Every row gives one point. Examples show where two turns around zero, p and q, send a point. Write where each new point lands after one turn and then the other. Backwards means that the second turn is done in reverse. Each puzzle has new turns, and all numbers are rounded.

Turn p:
-4.6,-0.2,2.7 -> -5.2,-1.4,0.2
-0.9,-0.5,3.8 -> -1.9,-3.0,1.7
4.7,2.5,-5.2 -> 5.8,4.7,0.0
0.8,-1.8,-1.4 -> 1.4,-0.3,-2.0
Turn q:
-4.0,-5.7,2.9 -> -5.9,1.3,4.5
2.5,-0.9,-2.1 -> 1.8,-2.8,0.7
-2.3,2.1,-4.3 -> -1.4,-2.4,-4.5
-1.7,3.5,3.0 -> 0.1,4.4,-2.1
0.3,-1.3,-1.1 -> -0.3,-1.6,0.7
5.3,2.3,1.6 -> 5.9,1.1,0.8
Where do these land?
p, then q: 3.2,3.6,1.0 -> 2.8,3.5,1.9
p, then q: -5.6,-0.2,0.8 -> -5.0,0.4,-2.7
q, then p: 4.5,-2.6,-2.9 -> 2.4,-5.3,-1.3
q, then p backwards: 2.1,0.0,-2.4 -> 2.0,-2.1,1.2
p, then q: -4.2,-0.8,3.6 -> -5.5,0.6,0.4

Turn p:
-0.2,-2.4,1.9,8.0 -> -2.0,7.6,-1.1,3.3
-0.5,0.9,-3.7,-4.8 -> 0.5,-5.7,-1.6,-1.4
2.2,-0.8,1.6,0.2 -> 1.6,0.9,1.7,1.4
0.6,-4.7,0.8,0.6 -> -1.4,0.2,1.4,4.4
1.0,2.1,-0.4,1.3 -> 1.6,1.4,-1.2,-1.2
-3.2,4.9,-0.2,-5.3 -> -0.4,-4.2,0.8,-6.6
Turn q:
4.1,4.3,-1.5,2.0 -> 0.4,2.5,5.8,1.0
1.3,4.6,-0.8,-1.4 -> -2.4,3.2,2.9,-0.7
-0.8,-2.2,1.8,-2.0 -> 0.3,-1.2,-2.4,-2.3
3.0,-2.2,-2.2,-1.8 -> 3.7,2.6,-0.7,-1.0
4.2,-2.2,4.6,-2.7 -> 2.8,-1.5,0.8,-6.3
-6.3,-1.2,-2.4,3.3 -> -2.1,-2.1,-3.6,6.0
-5.5,-1.2,0.5,2.6 -> -2.4,-3.6,-2.9,3.4
Where do these land?
p, then q: -3.0,0.0,-3.1,-2.8 -> 1.5,0.2,-4.8,0.9
q, then p: 0.9,2.4,3.2,1.4 -> -2.3,-0.1,3.7,0.5
q, then p: 0.6,-0.7,-5.0,-6.8 -> 3.9,-2.2,-4.1,-5.9
p, then q: 1.0,-0.1,0.4,5.3 -> -2.6,2.2,3.6,2.1
p, then q: 0.4,-1.7,4.5,2.8 -> -3.9,-2.0,3.4,-0.5

Turn p:
-3.2,2.7,-0.4,4.3,-0.4,-3.7,-3.7,-0.1 -> -6.0,1.3,-0.1,0.5,-3.9,-2.3,-2.3,0.7
0.9,1.7,-1.8,0.7,-2.5,1.7,4.7,1.5 -> 0.1,-0.7,-3.7,2.4,3.3,-0.8,3.0,0.5
-1.9,-1.2,-1.1,0.0,-1.0,-3.2,-1.1,-4.4 -> -2.3,-2.8,0.5,-1.8,-3.5,0.0,0.4,-3.0
-3.9,-2.2,-2.3,0.0,2.3,0.7,-3.1,0.4 -> 0.3,-2.0,-0.5,-0.6,-2.0,0.2,-5.7,0.2
-0.4,2.6,1.2,-2.9,-2.4,-0.8,3.5,3.2 -> 1.3,1.5,-3.6,-1.8,1.1,-1.3,3.7,2.8
1.6,2.3,-1.7,-1.9,-2.1,1.4,-0.6,1.5 -> 2.7,1.7,-2.0,2.1,-0.7,-1.7,1.2,0.0
-2.8,1.3,6.0,-0.2,-0.7,1.2,-1.1,-5.1 -> -2.7,3.3,0.0,-3.0,-2.2,6.0,0.8,-2.5
3.2,3.8,-0.6,0.4,10.0,1.6,0.4,1.8 -> 1.2,4.8,3.0,-1.3,7.0,-4.0,-5.2,-1.9
6.5,-11.1,0.7,-0.4,-3.1,1.1,1.1,1.2 -> 5.4,-7.2,6.6,3.6,0.9,3.9,3.9,3.2
Turn q:
0.5,-0.9,1.0,2.0,-2.6,-1.9,-4.5,-1.6 -> 1.9,-0.4,-2.1,0.4,-1.1,-5.0,0.4,-2.3
2.4,-0.4,8.9,4.9,-3.6,3.3,3.6,-2.6 -> 2.0,-0.2,8.2,1.9,-3.8,-5.5,-5.1,2.6
0.2,3.7,-0.6,0.7,-2.2,-1.4,1.0,0.6 -> 0.4,4.4,0.6,-1.1,0.1,-0.8,1.0,0.4
1.2,-0.4,-3.2,1.2,-0.2,1.0,-0.8,-2.5 -> 1.9,0.1,-0.7,0.4,-2.5,1.6,0.7,-2.8
0.4,-1.5,-0.2,-2.7,4.3,-2.1,3.1,0.5 -> -0.3,-2.1,1.5,0.4,4.7,3.6,0.5,0.3
-4.8,-0.8,-3.7,1.0,0.5,-0.8,-0.5,-1.3 -> -3.8,-0.1,-1.0,-0.7,-0.7,1.0,2.1,-4.4
-2.4,6.9,-1.5,-7.6,1.6,1.0,0.8,-0.3 -> -1.3,2.7,-1.9,-8.5,2.5,4.6,-1.2,2.0
-1.8,-1.1,-2.9,-1.7,-4.1,-0.1,-0.2,-0.8 -> -0.6,-0.4,-0.6,-2.5,-2.5,-0.4,4.4,-0.5
4.4,-5.5,2.1,2.3,6.2,1.0,-2.4,8.0 -> -0.2,-3.9,-4.0,9.9,3.1,0.9,-2.6,4.5
Where do these land?
p, then q: -2.3,5.0,-3.4,1.7,-2.1,4.2,7.4,0.2 -> -1.9,1.6,-1.2,2.3,0.3,7.7,1.8,-6.8
q, then p backwards: 0.0,-4.3,4.0,0.2,-2.5,1.2,-2.0,0.1 -> 0.0,-2.2,-4.5,0.4,-1.0,-3.8,-0.7,2.2
p, then q backwards: 2.4,-0.7,0.0,1.4,-2.3,-0.1,-4.6,-2.9 -> 0.1,-1.7,-1.8,4.7,-1.1,2.3,2.5,-1.6
q, then p: 1.1,-5.3,-2.9,0.6,2.6,-1.7,-0.9,0.4 -> -1.8,-4.3,1.4,2.2,3.4,2.1,-1.0,-1.7
p, then q backwards: 1.9,-1.1,4.6,1.7,1.8,0.7,-1.6,-3.1 -> -1.3,1.7,-1.5,0.9,1.5,0.3,5.6,-1.7
q, then p backwards: -2.2,-3.1,-0.5,1.3,2.6,-3.2,-3.3,2.4 -> -0.2,1.9,-4.0,3.3,-1.2,1.0,4.0,-0.9
p, then q: -1.0,-3.3,1.1,-1.5,2.8,1.8,-3.4,-4.1 -> 2.9,-3.3,-1.0,-2.7,-3.6,-2.2,-3.0,0.9
p, then q backwards: -3.5,5.9,-4.4,-4.3,-2.5,-1.7,6.2,1.0 -> -1.6,0.2,-2.0,-3.1,-2.9,-4.0,-9.5,1.7
p, then q: 0.0,1.9,-1.7,-2.6,1.6,1.3,-5.0,3.6 -> 4.0,3.8,-3.7,0.4,0.7,-3.1,0.6,0.7
p, then q: 6.2,-1.6,4.2,0.4,-0.4,1.9,1.4,-0.8 -> 0.2,0.7,4.7,1.7,0.4,1.4,-5.6,2.5
q, then p backwards: -2.5,6.5,-1.0,1.0,-1.6,-4.6,5.7,3.1 -> 3.9,5.6,7.5,2.2,2.7,-0.7,1.0,0.8

Turn p:
-0.2,-0.2,-0.6,4.8,-4.6,-0.4,2.9,2.9,-6.3,-5.9,1.5 -> -4.9,1.6,-1.5,2.4,4.5,0.6,7.7,0.7,4.8,-1.0,0.1
-3.0,2.5,-1.0,-4.1,2.2,0.9,-1.2,-4.4,-0.8,0.6,-3.8 -> 6.6,-1.7,-3.3,-3.4,-0.3,-0.4,-0.9,-2.1,-0.3,0.3,-1.0
-2.3,0.0,-4.5,6.4,-2.7,2.4,3.8,2.1,0.6,-3.1,3.1 -> -3.5,1.2,-0.2,3.8,4.2,-0.9,4.0,3.8,1.5,6.1,-1.5
1.5,-1.2,-3.8,2.0,-3.9,2.2,1.6,4.5,-1.1,-1.9,-2.4 -> 0.9,1.5,1.5,6.3,3.9,0.7,3.0,1.5,1.5,-0.2,0.8
2.1,3.5,2.5,-5.7,1.6,0.3,2.2,-2.2,2.1,4.8,0.0 -> 4.3,-1.8,3.8,-5.3,-3.9,2.2,-1.1,1.1,-2.7,-0.6,1.0
-2.1,-3.6,-0.6,-1.1,3.7,-1.1,-3.3,3.1,-2.8,5.6,3.8 -> -1.0,5.8,-0.4,-1.0,-3.1,-5.6,-2.5,2.0,-2.5,-3.4,-1.6
-0.4,1.0,6.4,-4.5,6.5,3.0,-1.8,-1.5,2.1,1.8,-0.5 -> 2.1,1.4,-1.2,-6.9,-1.9,2.0,-6.2,-1.1,-2.8,-0.5,4.1
-3.4,0.8,4.5,-6.5,-0.1,-2.8,-1.4,-1.3,4.5,2.1,-0.7 -> 2.4,-2.4,0.5,-4.6,-2.7,3.0,-6.6,1.0,0.9,-2.5,-3.1
0.1,-1.4,-0.8,7.8,-3.2,-0.3,1.3,1.8,0.0,-2.2,-3.5 -> -3.5,1.1,0.1,5.6,4.4,2.5,2.7,-3.0,0.0,2.1,-2.1
1.3,1.2,-2.9,6.1,-0.4,-4.0,2.4,0.5,-1.4,-1.9,0.2 -> -3.6,0.1,2.4,2.2,1.3,-1.9,4.6,-3.3,1.9,2.9,-2.1
1.8,0.6,-0.2,-5.1,3.1,-0.8,-2.1,-1.6,3.7,-3.1,0.0 -> 2.2,-4.0,0.5,-1.7,-1.4,-1.5,-4.8,-0.8,2.5,0.3,3.5
2.3,-4.1,-2.6,4.2,-2.3,-0.8,4.6,0.8,-2.0,-3.5,-1.8 -> -3.1,-1.7,1.9,3.9,6.4,-1.2,4.4,-1.0,-0.2,-0.5,0.1
1.3,2.0,0.6,0.3,0.3,0.2,-6.1,2.2,-1.1,3.7,2.7 -> -0.4,4.1,-1.1,1.6,-6.9,-0.4,-0.9,0.1,-0.1,-1.0,0.9
0.9,-1.1,3.0,-4.6,-0.2,1.3,-2.9,-7.0,2.6,2.9,1.5 -> 1.3,-5.4,-3.0,-3.0,-4.7,1.1,-3.4,1.2,-4.4,-1.7,0.9
Turn q:
-15.2,0.3,1.1,-2.2,0.4,1.2,0.5,2.2,-2.3,0.3,1.4 -> 5.9,-10.2,4.3,-2.8,-0.4,2.5,1.3,6.4,0.1,4.9,3.7
3.7,7.5,-1.7,1.8,-1.0,1.4,2.1,-2.6,3.2,1.9,-1.5 -> -5.4,4.4,-3.2,-0.9,-4.4,-0.8,1.3,-0.5,-1.2,-0.1,4.8
0.1,-2.2,-1.4,2.2,-1.9,2.1,-1.0,-1.2,-2.1,1.8,2.7 -> 1.6,-1.9,-2.4,0.7,0.6,-2.6,-2.3,-2.8,0.9,1.7,0.5
2.2,1.4,8.3,0.8,1.6,1.7,-0.6,1.1,-2.5,-2.8,-8.0 -> -5.8,2.6,1.9,-5.8,1.5,0.1,2.3,2.8,-0.9,3.3,-7.5
3.7,0.9,-0.4,3.8,1.8,0.4,-0.1,2.2,2.9,0.8,3.1 -> -2.7,2.4,1.9,1.8,-0.9,-2.7,-4.4,-1.4,-0.3,-1.8,1.7
-2.4,1.2,1.6,-4.2,-1.9,1.4,1.4,0.0,3.6,1.8,0.9 -> 1.6,0.1,1.7,-1.1,-0.4,-1.7,4.3,2.0,2.5,-0.8,3.6
3.6,-2.0,-1.7,-3.2,-0.6,-3.6,3.4,2.5,-2.8,1.0,2.4 -> 4.1,2.4,0.5,5.5,-0.8,-1.4,1.7,-1.1,-2.8,-1.3,-2.5
-3.7,-1.9,-2.0,0.9,-1.1,1.5,0.0,2.2,0.1,2.7,-4.9 -> 2.8,-1.8,-1.3,-3.5,-4.3,0.6,-1.4,2.4,2.6,0.5,-2.0
1.3,-0.1,-1.5,-1.7,-1.8,-4.0,-2.7,1.4,-0.5,2.8,1.8 -> 3.1,0.8,-2.6,1.7,1.4,-1.9,-0.7,1.7,-2.2,-3.6,0.4
2.4,-1.6,1.9,0.5,-2.2,-2.8,0.1,2.4,-1.3,-7.9,2.1 -> -2.1,-2.8,3.5,1.5,2.5,0.0,1.6,-4.0,-4.0,-3.7,-4.1
2.4,-2.1,-1.8,3.2,5.1,-0.3,-0.9,-11.1,3.5,-0.3,-0.9 -> -5.7,2.4,-5.0,3.5,3.2,6.2,-2.3,-2.4,6.8,1.3,2.1
2.0,-1.4,-2.4,-1.9,1.7,1.1,-2.2,1.0,-1.7,-2.1,0.9 -> 2.6,1.8,0.8,-0.7,2.0,1.7,-1.5,-3.2,-1.4,-0.5,-0.8
Where do these land?
p, then q: 2.6,-4.1,0.1,1.6,1.9,-2.5,1.4,3.8,-2.2,-2.7,1.8 -> -2.6,-3.8,3.4,2.2,2.0,2.8,0.2,3.6,-0.9,0.1,2.1
q, then p: 1.4,2.9,-1.1,-5.6,3.2,-4.4,-1.0,-4.2,2.8,-2.0,0.6 -> -0.7,3.3,-0.6,-3.0,2.2,-0.2,2.8,2.7,1.1,6.3,4.6
q, then p backwards: 2.3,7.0,1.3,3.0,-1.8,6.2,-6.1,1.2,-1.0,0.3,-1.9 -> -2.2,-1.7,4.8,0.7,9.3,0.8,1.2,-3.3,-1.2,0.4,4.2
p, then q: 1.3,-3.8,-1.0,2.0,-1.6,-5.9,3.5,0.8,0.0,2.9,-1.9 -> -4.1,-2.3,0.8,-0.8,1.3,3.0,1.7,2.9,0.9,3.1,-5.3
q, then p: -3.1,-3.2,-0.4,0.2,0.0,-1.6,3.0,6.4,-0.5,1.3,-0.3 -> -2.8,-0.2,1.6,4.0,0.6,4.4,-0.3,-2.3,0.1,-4.5,1.3
p, then q backwards: -1.1,0.1,0.4,-1.5,0.4,-3.5,3.7,2.3,-3.5,2.0,0.1 -> 2.0,-1.2,3.0,-3.3,-0.9,0.7,-0.9,3.2,2.4,-1.9,-2.1
p, then q: -1.2,2.6,-2.6,-3.3,0.6,1.7,-2.8,-2.2,3.3,-0.6,1.7 -> 2.7,1.7,-2.4,0.2,0.0,-3.7,-1.8,-0.8,0.7,-4.6,-0.8
p, then q: -1.5,-2.5,2.4,2.0,0.3,-2.8,8.3,0.9,-2.9,-0.6,1.6 -> 1.0,0.6,5.8,0.0,0.0,4.5,3.4,4.9,0.5,3.8,-1.0
q, then p backwards: 1.9,-5.7,3.1,-2.6,1.5,-0.1,4.4,1.7,-2.1,3.1,-0.8 -> -3.3,2.8,-6.7,1.1,-1.8,-2.3,0.5,3.7,0.3,1.8,-0.9
p, then q: -2.7,2.9,2.1,2.1,-2.6,6.0,-8.3,-2.0,-0.8,-3.7,-5.0 -> 0.7,1.8,-5.1,-1.0,-4.1,1.0,-5.2,-7.9,1.5,0.0,6.2
p, then q backwards: -0.9,-3.0,2.5,3.6,3.5,-2.3,4.4,1.8,2.7,2.4,0.5 -> 3.0,2.0,4.3,2.1,3.7,1.6,-1.9,2.7,-1.5,-4.1,0.2
p, then q: 2.3,2.8,-1.6,-3.7,-3.8,1.9,-0.8,-2.9,4.6,-3.1,1.0 -> 2.6,-0.1,1.1,0.7,-0.1,-5.3,-3.2,-3.1,4.6,-2.7,-1.8
q, then p: 0.5,1.7,-6.4,-0.8,1.9,2.6,-0.9,-4.9,0.9,-0.6,-0.3 -> 1.8,-2.3,-2.9,0.3,-3.4,-1.3,1.7,4.7,-1.9,4.2,2.3
p, then q: -1.8,2.2,1.1,3.1,-3.5,4.7,-8.9,-2.8,-1.3,1.2,2.8 -> 3.2,-3.3,-5.4,-1.8,-7.2,-1.4,-2.1,-4.8,-2.0,-1.5,3.2
